Each point is reached from the start by the listed moves, each made once or not at all, plus a little noise. Say if it took an odd or an even number of moves. Then give how often each move was made.

Moves:
(1): [27  5 18]
(2): [-9 42  6]
Start: [-2 16 -7]
Points:
[25 20 14] => odd (1, 0)
[17 60 17] => even (1, 1)
[-2 14 -7] => even (0, 0)

Moves:
(1): [24 -5  5 -4  3  8  5  3 -5]
(2): [ 2 40 -4 -4  2 -3 16  1 -8]
(3): [  0  -3  34  -3 -14   5 -12   0  -6]
(4): [ 3  3 14 37  3  5  0 11  0]
(5): [-12   6   8 -10  29   5   1  10  10]
(6): [ -9   5 -13  -2   0  34   4   0   9]
Start: [-23  -9   2  -7   2  -1  -1   4   1]
Points:
[-16  -3  51   9  24  57  -3  29  11] => odd (1, 0, 1, 1, 1, 1)
[-24 -10   3  -7   1   0  -1   3  -1] => even (0, 0, 0, 0, 0, 0)
[  0 -13   8 -10   6   7   4   5  -3] => odd (1, 0, 0, 0, 0, 0)
[-7 33 60  8 25 20  8 28 -8] => odd (1, 1, 1, 1, 1, 0)
[-10 -13  28 -16  -8  46  -4   7  -2] => odd (1, 0, 1, 0, 0, 1)

Moves:
(1): [ 29  -2   4 -10   0   4  13 -14   1  -1  12   3   1  -3]
(2): [ 3 27 11  5 -3 -4  1 -4  0  3 -2  4  5 -1]
(3): [ -9  -3  29  -6  -3   2   9   3  -6  -1 -10   1  -2  17]
(4): [  3  -2   9  35   1  -4 -14  -1  14   9   4   4 -20   6]
(5): [-1 -2  3  6 17 -1  0 -3 -2 -3 -2 -2  2 -7]
(6): [-9 -3 -4 -3 -1 28  0 -3 10  4 -5 -5 -6 -4]
(7): [-13  -4  -4   6  -1  -1  26   6   3   5  -4  -1  -4   1]
(8): [ 8  0  3  3 12  4  2 18 -4  8 -4  4  5  4]
(9): [ -1   2  11 -12  -2  -2   1   4  26  -3  -2   4   1   0]
(10): [-7 -3  6 -4  4 -5 -2 -5  4 24  3 -7  4  4]
(11): [-8  1  1 -1  3  5  1  2 -1 -4 17  2  3  3]
Start: [  0  -8  -3  19   9  -7   3 -21   2   1 -13   1   1   7]
Points:
[  0 -24  40  47  39  33  36 -13  21  19  -6  12 -20  22] => even (1, 0, 1, 1, 1, 1, 1, 1, 0, 0, 1)
[-14 -20  41  45  22  18  -2  -7  20  43 -26   0 -20  36] => odd (0, 0, 1, 1, 0, 1, 0, 1, 0, 1, 0)
[-18 -10   6   7   9  25   7 -18  34  -3  -1   2   0   6] => odd (0, 0, 0, 0, 0, 1, 0, 0, 1, 0, 1)
[-14   8   9  60   6  12  16 -25  28  21 -21   0 -25  11] => even (0, 1, 0, 1, 0, 1, 1, 0, 0, 0, 0)

Moves:
(1): [20  5 -4  4  4 -4 -3  4  1 -2 -2 -1 -1 -3  5  0  2  0 -8  3  0]
(2): [-5 19 -1 -3 -2 -4 -4  6 -2  5  6  5 -2  4 -2 -4  2  2  0 -5 -2]
(3): [ 5  3 17  6 -2 -3  2  3  1 -2 -1  1 -4 -1 -4  2 -5  4  0  1 -7]
(4): [-6  0 -5 19  1 -1  6  3 -1 -1  5 -1  1 -2  1  0  1  2 -2 -1  0]
(5): [-7  1  0  4 33 -1  5  6  3 -2 -4  3  2  3  3  4 -5 -2 -1 -7 -2]
(6): [-4  7  5 -1  1 25 -1  2  3  5 -5  4  7  8 -6 11  2 -5 -6  6 -1]
(7): [ 6  5  2 -4 -3  0 23  2  1 -4  3  0 -6  4  4 -1  3 -5  6  0  6]
(8): [-2 -8  4 -8 -1 -4 -1 22 -7  2  4  1 -4  4  0  2  8  2 -7  1  4]
(9): [ 4 -3  3  2 -3 -1  0  8 24  6 -2 -8  2 -5 -2 -1  2  0 11  2  5]
(10): [  3  -4   5   1  -1  -3   4  -2  -9  25   3  -3  -1   3   2  -3  -5 -10
   2  -6  -9]
(11): [ 4 -7 -2 -2  5  5 -1 -3  2 -1 21 -1 -3  0  0 -2  2  2  1  1  2]
(12): [ 7 -3  0  4 -2 -2 -3 -3  3  1 -1 16  4  1  1  2  6 -3  1 -6 -2]
(13): [ 3  2  0 -3 -1 -6  3  3 -4 -7  3 -1 24  3  6 -4 -1  0  2  6 -6]
(14): [ 2  0 -7  3 -2 -5 -3 -2  3  3  2 -1 -3 25  2  3  2  8  1  1 -9]
(15): [-3  1  4 -2 -1  4 -3  0  5 -2  2  0 -1  0 19  5 -1  1 -3 -2  1]
(16): [ 0  1 -5 -5 -7 -7  1 -6 -5 -4  6 -1  2 -4 -3 26  0  1 -1 -6 -1]
(17): [-3  1  4 -3  2  1 -2  1  0  0 -2 -9  2 -1 -5  2 28 -2  0  8 -9]
(18): [ 0  5  2 -2 -4  2  5 -5  3  7 -6  2  6 -7  2  1  3 26  4  0 -3]
(19): [ 6  0 -4  2  4  6 -4  7 -8  1 -4 -1 -1  0  5  0  1 -4 21 -3 -5]
(20): [-5  6 -2 -3  4 -2 -4  1  5  4  3  5 -9 -2  4  1 -5  0  5 31 -5]
Start: [  0   3  -8  -2   7   8   5   9  -2 -12 -13   7   0  -3  -1  11  14 -14
  -4 -10  -3]
Points:
[ 34  18  -3  17  12  18  -3  30  20 -12   7  15  21  -5   8  44  22 -16
  21  27 -25] => odd (1, 0, 1, 1, 0, 1, 0, 0, 1, 0, 1, 1, 1, 0, 0, 1, 0, 0, 1, 1)
[ 10   7  23   3  32   6  14  29  15  14 -25  -9  30  -7  30  18  32   2
  29  -9 -39] => odd (0, 0, 1, 0, 1, 0, 0, 0, 1, 1, 0, 0, 1, 0, 1, 0, 1, 1, 1, 0)
[ 32   5  -2  14  11   3  21  46 -12 -16  13  -8 -19  24  10  18  59  -6
   8  -1 -19] => odd (1, 0, 1, 1, 0, 0, 1, 1, 0, 0, 1, 0, 0, 1, 0, 0, 1, 0, 1, 0)
[ 33  15 -20   9  -7  -5  29   3   2 -22  17  19  22  15  36  42  30  18
  -4 -14 -15] => even (1, 0, 0, 1, 0, 0, 1, 0, 0, 0, 1, 1, 1, 1, 1, 1, 0, 1, 0, 0)
[ 27   9  -1   4  43   3  -6  18   0 -13   4  18  -9  -7   6  48  39 -19
  13  12 -34] => odd (1, 0, 1, 0, 1, 0, 0, 0, 0, 0, 1, 1, 0, 0, 0, 1, 1, 0, 1, 1)
[ 14  31  -5  14  33  17  27  29  42  -5 -19  17  29  22  35  36  50   7
   7  34 -31] => odd (1, 0, 0, 1, 1, 1, 1, 0, 1, 0, 0, 1, 1, 1, 1, 0, 1, 1, 0, 1)
[ 14  25  11  -4   1   4  16  10  12 -11  15  18 -14  31  15  17  50  -9
   1  -9 -24] => even (0, 1, 1, 0, 0, 0, 1, 0, 0, 0, 1, 1, 0, 1, 1, 0, 1, 0, 0, 0)
[  2  38   7  11  -7  14  10  20 -19  21  -8   2  30  28   1  47  42   4
  16  -7 -56] => odd (0, 1, 1, 1, 0, 1, 0, 0, 0, 1, 0, 0, 1, 1, 0, 1, 1, 1, 1, 0)
[ 19  12 -12   9  34  -8  38  49   2  19 -11   1  -8 -12  22  44  19  -4
  26   3 -13] => odd (1, 0, 0, 1, 1, 0, 1, 1, 1, 1, 0, 0, 0, 0, 0, 1, 0, 1, 1, 1)
[ 16  15   8   8  48  24   8  60  20  -5  -6  -2  22  -3   8  30  45   9
  13  39 -32] => odd (1, 0, 1, 1, 1, 1, 0, 1, 1, 0, 1, 0, 1, 0, 0, 0, 1, 1, 1, 1)

Moves:
(1): [16  5 -2  6 -5 -3  3  1  2 -2  6 -3 -2 -5 -1 -4  2 -1  0 -5 -1 -1  4  1
 -5]
(2): [-1 14 -5  4  0 -1 -2  6  2 -1 -1 -5  2  0 -2  1  2 -8  3  1  1 -1 -3  5
  3]
(3): [ 0  0 13  5 -4 -1  9  0 -1 -5 -2 -8  1 -3 -5  6 -6 -2  2  2  5  1 -5 -1
 -3]
(4): [-5 -7 -4 10 -2 -8 -1 -4  0 -5  1 -5 -3 -1 -2 -3  3 -4  1 -2  4 -7  7  6
 -1]
(5): [  3   2   2  -1  14  -6   0  -2  -3   2  -1   3  -1   8   2   2   1   2
   1   5   3 -10  -4   1   3]
(6): [-1  1  1  4  6  9  4  2 -3 -2  0 -2 -1 -1  5 -1  0 -3 -1 -4  0 -2  3 -9
  5]
(7): [-5  2 -1 -1 -4  0  8  0 -3  3  0  2 -4 -2  6  0 -2  3 -5  2 -5 -7 -6  5
 -1]
(8): [ 0 -3  0 -3  6  1  2  8 -1  0 -3  2  3 -8 -1  2 -2 -8 -1 -5  0  2  1  7
 -4]
(9): [-4  1  1  0  3 -3  8 -2 11 -6 -1 -2 -2  2 -2  1  5 -2  0 -4 -4  5  0  1
  1]
(10): [ 1 -3  5  3 -3 -1  0  0  5 15 -2 -2 -1  0 -2 -4  5  4  2  1 -3 -1 -1  3
 -2]
(11): [-3  6 -5  6  3  4  0  5  2  4 12  5 -1 -8  0  8 -5 -8 -6  3 -2  8  1 -1
  0]
(12): [-4  2  1  1 -2  2  3 -2  5 -1 -5  9 -4 -1 -5  2 -4 -4  7  4  0  0 -2 -2
  0]
(13): [ 1 -2 -1  0  3  2 -1 -2  3 -2  0  3 13  3  1  0  1 -5  1  7 -2 -1 -5  0
  4]
(14): [ -2   0   8   2  -5  -6   3  10   2  -6   4   1  -1   8  -4 -13   0   3
   8   0   1   8   3   8   0]
(15): [-1 -2  1 -4  0 -1 -4  3  0 -4 -1  2 -1  1  9  4  3 -5 -1  3 -3 -3 -5 -5
 -9]
(16): [ 3 -4 -4  5  1 -1 -1  4 -6  0 -2  4  1  3  4 12  2  5 -1 -3 -2 -2 -1 -4
  6]
(17): [-2  2  3 -3 -3 -6  1 -2 -5  1  1  2 -1 -7  2  0  7 -9 -1  0  2  5  2 -1
  8]
(18): [-2  0  2  0  0 -3 -2  2  4  1  0  3  6 -6 -5 -3  4 10  1 -1  2 -2 -8 -2
  1]
(19): [ 1 -6 -2  0  0  2  2  1 -2  3 -1 -3 -3 -3 -3 -3  0  4  9  7  0  2 -2 -1
 -4]
(20): [  3  -4   1   2  -1  -2  -2   2   1  -3  -8   0  -4   2 -11  -6  -1  -1
 -10  22  -3  -1   0   0   2]
(21): [ -1  -4  -8  -7  -3   4   5   8  11   0   0  -1   3   1   0   0  -9 -10
  -5   9  17   4  -9  -5   3]
(22): [ 1  3 -1  5  3 -4  4  1  4 -1 -7  1  5 -5  7 -4  1  2 -1 -3 10 12  0  0
 -6]
(23): [ 1  2  1 -6  1  1  4  1  0  0  0  4  4 -1  1  5  4  4 -1  7  2 -6 12 -3
 -4]
(24): [ 6  0  2  2 -1  8 -5 -3  1  0  3 -1 -1 -2  6  1  4  1 -3  5  4  1  3 11
  7]
Start: [  5   5   5  12  21   5   1   2  11  -1  -7   7   1  -8   1  -6   9   2
  -8   8 -15  12   8   6  11]
Points:
[ 17  16  20  39  30 -18  22   9  23   7  -4  11   7 -29   2   7  25   2
 -14   4  -5  27  -5   3  14] => even (1, 0, 1, 0, 1, 0, 0, 0, 1, 1, 1, 0, 0, 0, 0, 1, 1, 1, 0, 0, 0, 1, 0, 0)
[  2  18  17  15  10 -13  13  23  16   1 -21  12   1 -12   9 -23  30  -5
 -14  42 -13  18  10  17   2] => odd (0, 1, 0, 0, 0, 0, 1, 0, 0, 1, 0, 0, 0, 1, 1, 0, 1, 0, 0, 1, 0, 1, 1, 0)
[ -2 -13  -5  27  28  -1  15  26  30  -2 -23   2  14 -23 -14 -11  27 -26
 -11  38  -3  13  -8   7  34] => odd (0, 1, 0, 1, 0, 1, 0, 1, 1, 1, 0, 0, 1, 0, 0, 1, 1, 1, 1, 1, 1, 0, 0, 0)
[ 20  -9   9  33  24   3  18  20  29   7  -3   4   6 -31 -14 -10   5 -13
 -23  59   2  -1 -18  31  11] => even (1, 0, 1, 1, 1, 0, 1, 1, 0, 1, 1, 0, 1, 0, 0, 0, 0, 1, 1, 1, 1, 0, 0, 1)
[ 15  14  25  17   0  -2  15  10  21   9   0  22  -2 -24   1 -22  30  14
   0  22 -11   9  14  26  15] => odd (1, 0, 0, 0, 0, 0, 1, 0, 0, 1, 0, 1, 0, 1, 0, 0, 1, 1, 0, 0, 0, 0, 1, 1)
[ -1 -10  14   5  19   8  30  33  29  -1 -28  25  10 -21   7 -24  13 -24
  -6  60   2  23  -1   2   4] => even (0, 0, 0, 0, 0, 1, 1, 1, 0, 1, 0, 1, 1, 1, 1, 0, 1, 0, 1, 1, 1, 1, 1, 0)
[ 19  25  15  32  34  12  16  31  28   4  -3  28   9 -20  -8 -16  19  -8
 -13  50 -18  -2   5  30  20] => odd (1, 1, 0, 0, 1, 1, 1, 1, 0, 1, 1, 1, 1, 1, 0, 0, 0, 1, 0, 1, 0, 0, 1, 1)
[  8   8  -4  27  10   8  22  26  32 -21   4  -9 -12  -9  13 -23  19 -21
  -2  21  -1  10   3  22  11] => odd (1, 1, 0, 1, 0, 1, 1, 0, 1, 0, 0, 0, 0, 1, 1, 0, 0, 0, 1, 0, 1, 0, 0, 1)
[-12  -5  16  20  26  -5  16  12  24 -27 -10  16   5 -13   3 -13  22 -34
   5   9 -17  18  12  11  15] => odd (0, 0, 0, 1, 0, 1, 0, 1, 1, 0, 0, 1, 1, 1, 1, 0, 1, 0, 0, 0, 0, 0, 0, 0)
[ -3   4  -7  27  22  -5  24  39  34 -16  -8  17  18 -31  -1 -10  25 -21
 -19  55  10  31   1  33  26] => odd (0, 1, 0, 1, 0, 0, 1, 1, 1, 0, 1, 0, 1, 1, 0, 1, 1, 1, 1, 1, 1, 1, 1, 1)

Moves:
(1): [ -3  -3   4 -10  -7  -4  -5 -12   3  12   9  -6  -7  -5  11  -8   0  -2
   7  -3   0   1  -6  -2  -4   6  -3]
(2): [  4   9   4  -2  -9  -1   4  -8   7   2   7   3 -16  -6   2   2   0 -12
  -1  -7   9  -8   3   7  -7   0   1]
(3): [ 1  0 -1 -1  5  4  6  3 -2 -6  3  6 -1 -5  8 -3 -5  3  7  6  4 -2  2  0
 -5 -9  3]
(4): [ -2  13  12   6  16   7  -4   9  -7  -3   9   3   6  -7   8   8 -10   9
  -8   5   4  -6   3   3  -2  -7  -5]
(5): [ -1   3  -1  -6  -5 -12  -2  -9  -8   5   0 -11   8  -5  -5   0  -5 -15
   4  -7   2 -10  -2  15   0   5   5]
(6): [-17   7  -8   2   2  -5   2   5  -4  -8  13   4   8   6  -3   4  -5   2
   3 -11   0  -5   3  -2   2   5 -15]
(7): [ 13   4   0   4  -2  10   4  -8   0  -8  -2   4   4   3   1   7 -12  -7
  -1   5  -4  11  -3  -1  16  19  -3]
(8): [ -4   8  -5  -9   2  -1  -5  19 -12   9 -14   8  -1 -12  -6   1  -2  -6
  -7   9  -9   1   7  -5   5  -7 -14]
(9): [  7   5  -3 -22   1  -2 -12   6  12   0   0  -9  -6  -4 -11  -5  17  -1
  11   4   3 -10   0 -15  -7  -4   8]
(10): [ -9   5  -5  -4   4  -9   2  -6  -1   0  -3  -9  -4   2  -9 -14  11  -3
   1   5  -7   4   4  -2  -8  -5   1]
(11): [  7  -9   1   0   3  -9  -3  -4  -3  -2   4   7  -3  -5   0   3  -9  -9
 -10   5   1   0  -8   4  20   2   1]
(12): [ -7   8  -5  -7   8  -9   5   5 -20   4  -2   8   2   6  -1  -1  -5  11
 -18   7  15  -7  13  -4   6  11  -8]
(13): [  4  -2   9  -4   9  -7   4 -12 -17  12   4   4 -19   4   1   4   4   6
   0 -13   3  -5  -1  -4 -13   3  12]
(14): [  0  -9   8 -12   4  -3  -1   2  -1  -2   9   7   1  -8   7  -7   3   9
 -12   7 -12  -1   0  -7 -11   3  -7]
(15): [ -1  -4  10  -7   0  10  -7  -7  12  -4 -10  -1  -5 -12   2  -2   4  12
   2   3 -14   3  -8  -4   4   5  -8]
(16): [-11  -8   2  -2  -1   0   2  -5 -16   1   6  -2  -1  16   5  -4 -14  -9
  -4 -13   7 -10  14  -1   9  10   8]
(17): [  4  -1  -2  18  -9   6   4   0   2  -3  -3 -10  -7   6  -5  -2  -4  11
   9 -11   3  -2   1   3  -3  -2   9]
(18): [  5   1  -1   0   1   1   2   0   7   7  -4   0   0  -3  -1  -1  -7   2
   8   2  -4  -6  -4   0  -4 -10   7]
(19): [  3  -5   0   0  -2   5  -6  -8  -1  14  -2 -10  -8   6 -14   1   3  -6
   0   2   4   1   5  -1  -1   9  -8]
(20): [ -4  12 -11  -7  -1   5  -7   6  -3  -1  13  -3   0   0  11   7  -6  -5
  -1  -2   5 -14  -9   6   3  -2   4]
(21): [-18   1  -9   1   1  -3  11  13  -5  -1   3   2  -2  14  -3 -10  -4   5
  10   9   4   1  19   1   4  11   4]
(22): [ 10  -2   1 -12  -4  -2  -7  -9   7  -2   2  -5  -2  -4  -7  16   3   5
  -3   6  -5   5  -1  -3   4 -12   2]
(23): [  4  10  -2  -6  -7  12   1 -12  10  18   9  -6  -6 -14  -2 -15  24  11
  14  -5   4  -5   7   3 -11  -5  -4]
(24): [  5   5  -9   7  -4  -1  -4  -1   4   1  -5  -3  -9  17  -4  -6  -3  -2
  11 -14  12   2  10  12  -4  -1  13]
Start: [  3  -2   1  -5  -6 -11   1 -16  -8   7  -1  -8   4  -3   2   4 -11   7
   1  -4  -1  12  -3 -13 -11  -5  -7]
Points:
[-11  21  -3 -52  -8 -13 -36 -41 -27  38  48 -42 -23  -9   1 -24 -21  23
  10 -37  35 -51  20  -2 -10  30 -19] => odd (1, 0, 0, 1, 1, 1, 0, 0, 1, 0, 1, 1, 0, 1, 1, 1, 1, 0, 1, 1, 0, 0, 1, 1)
[ -4  34 -31 -49 -22 -24 -19 -40 -29  29   9 -34 -41  -1 -17 -18 -53 -28
  23 -25  27 -38  18  -2   9  25  -8] => even (1, 1, 1, 0, 1, 1, 1, 1, 1, 1, 1, 1, 0, 0, 1, 1, 1, 1, 1, 1, 0, 0, 0, 1)
[  3  15  13 -60   8 -11 -32 -38 -39  50  22 -42 -43 -37 -14 -21   5  12
   0 -17  -8 -41  13 -17 -26  -2  -6] => even (0, 0, 0, 1, 1, 0, 0, 1, 1, 1, 1, 0, 1, 1, 1, 1, 1, 0, 1, 1, 0, 0, 1, 0)
